Each row of a before or after table is a point. One or more steps were done to the points. Then noise was added and the rows were shuffled. The steps act on columns, c1 being the first. Name the steps. A step turns or swaps two columns, mirrors them in a line or flattens them onto one, adds a multiple of one to another, or multiplies or shifts one. Angles are multiples of 10 degrees, from the lower column toward the higher: turns from -170 to 170, lines from 10 to 170 but not 90. Use the fewest steps. Two steps may share a column if one is a turn and the other turns, adds or multiplies; they go together, in the order done. Otherwise the lowest column goes first.

Before (11 x 3)
[[-36  -9  20]
 [-20 -15 -21]
 [ -4  42 -12]
 [-18 -21 -16]
 [  0 -31  43]
 [  1 -51 -13]
 [ 18  38 -98]
 [ 14  -4 -14]
 [-23 -58  18]
 [ 55  10 -46]
 [ 39  56  32]]
After (11 x 3)
[[ 55   7  47]
 [-18  26   7]
 [  0  15 -52]
 [-22  21  15]
 [  1  51  -6]
 [ 40 -64  -9]
 [-24  49 -36]
 [ 16  10  11]
 [ -4 -36  26]
 [ 20  -1 104]
 [-35   1 -23]]
Steps: turn c2 and c3 by 160 degrees

Before (9 x 9)
[[-20 -26  11  23  -5 -19  17  -5  18]
 [ -5  22   3  23  -1   2  28  40  -1]
 [-14  -1 -23 -26  30  14 -25 -14 -42]
 [ -3 -23 -30  -5   7   7  33   7   9]
 [ 35  -3  23   0  27  13 -27 -15   1]
 [ 32  -9  -3  22  20  15 -24   9  -9]
 [ 30  -2 -23   4  25 -31  27  -2 -25]
 [ 17 -17  18 -14 -12 -14 -27  15  -8]
 [-10 -14  20   2 -18   9  -9 -21 -16]]
After (9 x 9)
[[ 30  -2  12 -26  85  36  20  -5 -25]
 [ -6  22 -14 -18  59  25 -11 119  -1]
 [ 35  -4 -20  11  87 -29  -3 -45   0]
 [ -3 -23  31  -7  67  28 -17  21   9]
 [ 16 -17 -10  18  48 -20  23  44  -8]
 [-14  -1  22  -7  89 -28  -4 -42 -42]
 [ 32  -9 -11 -25  80 -28  -6  27  -9]
 [-10 -15 -22   2  42 -12  -5 -63 -16]
 [-20 -26 -17  -7  55  22  12 -15  17]]
Steps: add -0.5 times c9 to c4; turn c3 and c4 by 150 degrees; shift c5 by 60; turn c6 and c7 by -110 degrees; multiply c8 by 3

Before (13 x 18)
[[ -74    4   22   17  -19   13    0    5   56   -1    0  -37   11   30
    -1   13   17  -42]
 [ -20   24   36  -26   18   29   -7   13   11  -29   30   26   -2   22
   -20  -29  -24   23]
 [ -20  -45   10   57  -37   16   63   55  -21  -25   -3   54 -101  -11
    38   -3    2  -13]
 [ -21  -50   -7   39  -46  -57   50   61  -43  -37   -7    2  -48  -47
    18  -13  -40  -22]
 [   1   49    8  -19   44   12  -20  -21   52  -12  -60   11   -3    5
   -29   -1  -18   -1]
 [ -54  -21  -38  -10  -19  -14  -12   19   -2  -24   22  -26  -46    9
    22   65   28  -25]
 [ -21  -33  -43   21  -50  -28    0   16   -7   36   13  -46  -47  -21
     4    3   70   -5]
 [   5   22   43  -36   29   18   32  -29  -13  -68   -6   12    4   11
   -28  -40  -16  -81]
 [ -14   23    5   23   31   17   -2  -25  -29  -29  -28   62   26   37
   -36  -28  -38  -28]
 [ -22   53   71  -15   -4   19  -20  -24  -33  -42  -52   35    6    9
   -10  -20  -19  -19]
 [ -84   14  -44  -41    1   16   15   31   25   26  -14  -32   16   -6
    15   23   65  -11]
 [ -74  -15  -22   -2   20  -23  -33   10   44   -7   24   -5    1  -48
    -3   25   88   -9]
 [ -13   24   31  -20  -11   33   26  -53    2  -97  -44   48   15   22
   -56  -40  -38    0]]
After (13 x 18)
[[ -74  -17  -23  -30   -9  -24  -54  -20   44   -6   25   -8    1  -51
    -4  -15   85  -10]
 [   0   52    9   18  -47   13  -33  -11   52  -10  -60   12    1    6
   -29  -14  -16   -1]
 [ -84   12  -43    3   18   17   24  -26   23   25  -12  -28   12   -7
    17  -44   61  -10]
 [   3   19   41   83  -42   17   51    3  -14  -68   -7   12    3   12
   -28  -12  -15  -82]
 [ -20  -45   12  -41   67   15  100  -16  -18  -24   -4   56 -104   -7
    33   52    5  -11]
 [ -76    4   21  -32   16   10   -2    7   51   -3    0  -35    9   32
    -1    8   17  -43]
 [ -14   21    5   19  -40   18   -1    2  -32  -27  -28   61   28   37
   -36   33  -37  -31]
 [ -13   24   31   70  -26   37   41   47    3  -99  -42   47   17   24
   -59    1  -39    0]
 [ -20   21   37   62   -3   27  -15  -19   12  -28   30   26   -2   22
   -20   -9  -27   22]
 [ -23  -49   -3  -16   73  -53   81  -15  -43  -35   -6    0  -48  -48
    18   39  -43  -22]
 [ -25   54   71   39  -12   21  -31   22  -31  -37  -49   35    7    8
    -8    0  -17  -17]
 [ -55  -23  -38  -79   28  -12  -20   -4   -2  -24   26  -26  -50   13
    20  -40   29  -21]
 [ -22  -29  -45  -22   49  -27    6   20   -7   35    9  -46  -47  -21
     5   19   70   -6]]
Steps: turn c4 and c16 by 120 degrees; multiply c4 by 1.6; turn c5 and c8 by -140 degrees; multiply c7 by 1.6
